Rows are points. Each copy is the shape, with its points in the same order, stretched, turned, moved and blurred by noise. Some copies are also mirrored. Which?

Shape (7 x 2):
17	-19
31	0
-51	-44
53	2
43	-27
-85	52
-48	-39
Copy 1:
-23	14
-18	37
-23	-52
-10	47
-39	22
82	-44
-18	-42
Copy 1 is: mirrored
Copy 2 (7 x 2):
-32	38
-27	47
-29	-43
-23	73
-40	63
66	-49
-32	-42
Copy 2 is: mirrored
Copy 3 (7 x 2):
-4	-11
9	-5
-86	-6
37	-7
5	-22
-60	98
-79	-3
Copy 3 is: only turned

Shape:
-38	13	56	31
-31	35	-8	32
83	-41	-52	-47
100	-51	87	-57
-43	8	3	29
19	55	-21	24
-44	24	61	-19
-6	-7	6	8
66	0	-17	31
Copy 1, 9 rows:
-32	-37	40	4
41	-38	38	3
11	49	-100	-12
-99	73	-45	-9
9	-54	23	-2
68	-4	31	-9
-33	-43	39	-43
-3	-25	-14	3
32	34	-9	24
Copy 1 is: mirrored
Copy 2 (9 x 4):
-74	32	61	-8
-68	41	0	32
74	-42	-54	-6
98	-30	82	-67
-79	25	7	13
-15	47	-4	52
-49	63	46	-45
-35	7	10	-3
21	-21	9	48
Copy 2 is: only turned

Shape, 11 rows:
-65	36	19	-63	-67	-17
4	9	20	-47	11	36
23	-11	-27	-56	79	34
-44	-26	-22	-47	39	22
-40	-33	33	-1	4	33
5	55	-38	59	52	32
-62	-19	28	10	24	36
-63	-28	0	-38	-56	-55
-15	43	7	-37	77	-21
36	19	-12	67	-69	32
-32	65	34	96	20	-79
Copy 1 (11 x 6):
-79	27	10	9	-40	-79
-8	21	2	-37	42	-41
23	32	-36	-77	54	26
-50	3	-29	-67	16	13
-47	-39	30	-27	30	-14
4	11	-44	58	64	57
-69	-26	9	-18	39	18
-57	-6	19	-20	-92	-26
-19	75	5	-28	36	45
29	-67	-10	81	11	-39
-24	32	63	110	-10	82
Copy 1 is: mirrored
Copy 2 (11 x 6):
-36	-9	-37	-26	-36	-80
35	-44	-25	-10	21	-50
43	-19	-35	-4	88	-35
-22	-27	-43	-3	65	-39
-39	-59	17	7	22	-27
49	43	3	48	2	47
-36	-40	5	49	22	-28
-88	7	-6	-46	4	-69
41	26	-18	25	48	-70
20	2	36	-25	-78	55
3	113	76	52	-27	-18
Copy 2 is: mirrored

Shape (13 x 9):
33	48	7	55	28	-24	34	14	15
-10	-2	18	-42	-56	-3	11	31	-64
-8	6	-55	34	61	30	29	21	-60
27	59	-44	42	60	9	-3	25	-29
-55	-8	31	-15	-47	19	30	3	-63
2	-6	-19	14	7	34	-29	59	-50
-22	-32	-40	28	15	40	22	86	-22
-5	-62	35	6	-28	-12	4	17	-78
85	12	-40	11	22	-26	55	-32	46
-12	-34	-4	-12	-91	-30	-4	-19	-29
-42	-68	27	-53	-28	-5	-35	2	-5
11	-33	-21	33	35	121	-5	46	-39
42	47	-42	76	13	-24	31	-35	26
Copy 1:
63	-38	-5	31	27	61	66	-31	31
-32	68	29	13	-43	44	26	28	-49
-36	-27	-61	75	2	98	3	-24	24
26	-22	-48	52	19	106	2	-38	34
-55	62	7	16	-57	32	30	26	-7
-14	-8	-14	45	-31	79	-20	30	-14
-30	-57	-45	58	-17	72	16	64	-4
-37	-6	34	57	-71	20	16	-3	-52
34	-56	-37	-62	40	36	70	-63	10
-11	50	-15	-28	-77	-25	22	13	-46
-45	22	14	-8	-18	-44	-38	47	-24
-52	-55	-14	45	-37	118	-34	25	51
71	-38	-58	-7	7	41	68	-63	29
Copy 1 is: only turned
Copy 2, 13 rows:
-7	74	-18	5	34	31	11	-27	18
-14	-4	28	0	-1	-38	28	59	-51
-9	-4	-64	24	65	-2	64	-37	-60
-21	36	-68	17	75	-18	3	-42	-13
-6	-1	38	19	-21	-47	73	15	-54
33	-24	-30	37	64	-43	21	17	-28
42	-35	-54	57	41	6	63	37	-28
30	-24	67	12	40	-1	48	21	-58
13	71	-52	-52	-15	85	-24	-23	-36
6	-19	54	16	-42	4	-21	13	-59
49	-75	37	-32	-32	-25	28	11	-15
112	-9	-68	44	58	-50	66	1	-65
-7	77	-32	18	7	51	-33	-72	-19
Copy 2 is: mirrored
Copy 3, 13 rows:
53	15	55	62	67	-10	26	-29	15
17	-14	-28	-69	20	27	-3	16	-68
-8	-13	-3	86	45	27	14	-13	-74
33	33	18	105	54	14	24	12	-38
-12	-11	-13	-63	28	65	-7	-30	-75
-4	-20	-27	30	48	47	-4	58	-57
-42	-56	-37	18	78	15	25	29	-39
17	-62	-12	-40	45	22	-55	-6	-73
93	-20	8	68	-3	-64	16	-67	42
20	-8	-62	-67	22	8	-55	-46	-31
-40	-48	-34	-73	-22	22	-66	8	-17
3	-71	-33	63	24	96	6	50	-50
75	35	19	91	54	-12	2	-83	17
Copy 3 is: mirrored
Copy 4, 13 rows:
15	6	6	10	11	5	52	16	19
-4	-17	6	-40	-47	-15	-15	3	-55
-16	23	-31	22	34	21	26	-26	-89
16	50	-15	42	32	-1	34	9	-42
-14	-5	10	-35	-51	15	-14	-50	-45
-22	-2	-2	25	-18	32	-26	32	-73
-64	-6	-40	21	-11	52	10	28	-88
-7	-53	45	5	-7	10	-55	-20	-50
35	-2	-57	-52	73	-5	32	19	25
11	-44	-28	-26	-32	-14	-73	-21	-2
-54	-7	-5	-43	-19	11	-91	-12	-18
-18	8	-21	25	-2	109	-17	12	-92
52	8	-44	20	36	-18	37	-13	35
Copy 4 is: only turned

Shape:
58	-58	58	1	33	66	46	-33	94	30	74	-14
58	7	34	62	24	33	85	10	79	25	29	1
23	-7	48	30	-26	46	67	20	15	-31	67	-48
26	14	47	-8	25	80	70	-35	24	-25	7	26
-42	5	-7	-21	0	-54	-47	45	20	-70	-28	25
-59	59	43	8	-11	43	-33	56	11	47	-43	-5
-39	-33	8	-15	-23	-80	17	-21	-29	-17	-59	-8
-28	-27	-13	66	57	101	11	2	32	27	22	-43
21	11	-62	-1	-39	-24	-49	17	-32	-39	-73	-13
5	-18	-41	-67	-19	-34	23	56	-45	-4	-9	17
-16	36	6	20	71	9	-30	21	42	48	-43	-65
-44	-28	-16	-1	-52	-2	-17	74	7	-11	-99	19
-24	11	10	6	-72	-19	-86	40	-52	12	-54	37
-2	-23	-22	22	1	-51	8	26	-51	-25	-5	60
-65	31	-78	-7	-59	-40	-27	3	4	5	-31	18
Copy 1, 15 rows:
30	-94	77	1	8	52	83	-107	29	41	-9	7
66	-59	-9	50	27	55	43	-82	7	80	-13	58
35	-73	-29	74	-27	13	102	-38	15	12	-40	-3
-8	-44	8	45	8	99	47	-55	-13	-15	-69	23
10	16	-73	-73	-44	-30	-20	1	40	-42	-22	47
-3	95	-34	-11	-43	76	29	11	55	33	-10	-22
-53	14	-75	-54	-21	-33	-42	-61	-3	41	-55	-42
12	-57	45	38	54	53	21	16	74	34	47	-41
57	19	-63	-51	-15	2	-73	31	-27	-34	-37	-43
-28	2	-68	-90	-30	-24	6	43	-47	8	-79	5
27	83	0	-35	85	35	-4	-14	78	47	5	-18
1	-6	-87	-94	-55	40	-53	16	54	19	-48	-10
22	75	-44	-40	-121	10	-56	34	-2	7	-42	-53
-17	-10	-54	-19	-41	-45	-57	22	-31	19	-61	30
-4	27	-108	-61	-41	-3	-42	5	-36	-6	34	-8
Copy 1 is: only turned
Copy 2 (15 x 12):
-99	46	13	-2	-27	7	83	-47	103	-51	26	53
-40	3	18	10	-25	-16	85	29	82	-20	-43	49
-15	-2	40	10	1	2	105	14	-5	-17	11	58
-14	20	40	1	-1	44	79	-19	27	-45	-78	7
69	28	-16	-28	0	9	-53	40	-13	-18	-10	-12
-42	-12	83	53	23	35	-61	64	-28	-8	-25	3
46	-23	-1	-62	45	-56	-43	-21	-28	11	-41	14
-27	-24	55	72	27	25	60	6	59	23	30	-20
46	-37	-52	4	-6	-25	-39	39	-53	-17	-46	-54
-16	-50	-82	-71	31	19	-21	40	-50	-22	-41	16
-35	24	22	63	66	-27	-16	59	28	-2	-25	-14
3	-56	13	-51	-2	-13	-61	62	-29	-43	-24	-62
19	-52	10	20	-29	0	-112	16	-62	-29	-16	6
66	-55	-47	-39	-1	16	-39	25	6	1	-51	40
6	-21	-8	-29	-17	1	-57	17	-51	83	-26	-16
Copy 2 is: mirrored
Copy 3 (15 x 12):
100	1	3	35	-68	31	3	-35	-14	29	97	30
69	27	6	30	-14	68	45	-9	-27	70	31	-6
58	45	-7	51	-38	-16	24	28	-67	-6	33	-19
82	16	74	29	-15	40	11	-51	-33	-24	-12	-37
-17	5	-1	-63	72	-18	-17	49	47	-45	-26	12
-30	57	32	-50	-1	31	-103	-5	5	43	-97	18
-96	-27	13	-27	6	-62	38	9	28	-6	-32	8
17	-15	-27	86	-24	78	-55	-2	-12	7	1	21
-56	14	-49	-38	102	-60	-10	-26	-17	-18	-73	14
-70	0	17	-60	62	-43	12	6	-61	-15	14	-3
-48	-3	-6	7	5	35	-94	6	50	91	-36	-18
-52	-33	-27	-88	40	-13	-25	4	-33	3	-98	50
-72	71	7	-69	72	-67	-46	-11	-11	-15	-95	103
-52	10	37	-9	87	-9	52	33	-24	-38	-2	48
-103	61	-46	-72	60	-3	-4	-29	18	-21	-54	9
Copy 3 is: only turned
Copy 4:
17	16	52	48	51	99	-28	-61	45	31	23	23
22	-8	51	43	60	80	24	-45	-28	49	29	-13
-15	23	3	75	72	90	-7	6	-15	-9	7	10
15	5	80	32	50	75	-23	-45	-24	-54	0	-24
-28	13	16	4	-2	-91	33	23	26	12	45	-14
-70	-46	-3	25	35	-22	-71	-8	-22	26	32	-39
-17	-10	10	4	38	-68	32	-7	-3	-12	-53	23
11	-69	-12	33	68	85	-28	-46	11	-28	54	-5
7	-46	6	13	-38	-62	16	54	5	4	-2	-12
-17	-10	40	-24	38	-37	-11	74	-7	6	-5	48
11	-53	-37	-22	46	1	-40	-27	14	37	26	-57
-41	-65	38	53	46	-84	-6	41	6	22	9	-2
-57	-33	-2	41	-48	-98	-40	27	-21	29	16	23
8	-7	29	2	0	-55	42	13	-46	-8	22	53
-71	-56	17	-28	-35	-56	47	27	6	13	5	5
Copy 4 is: mirrored
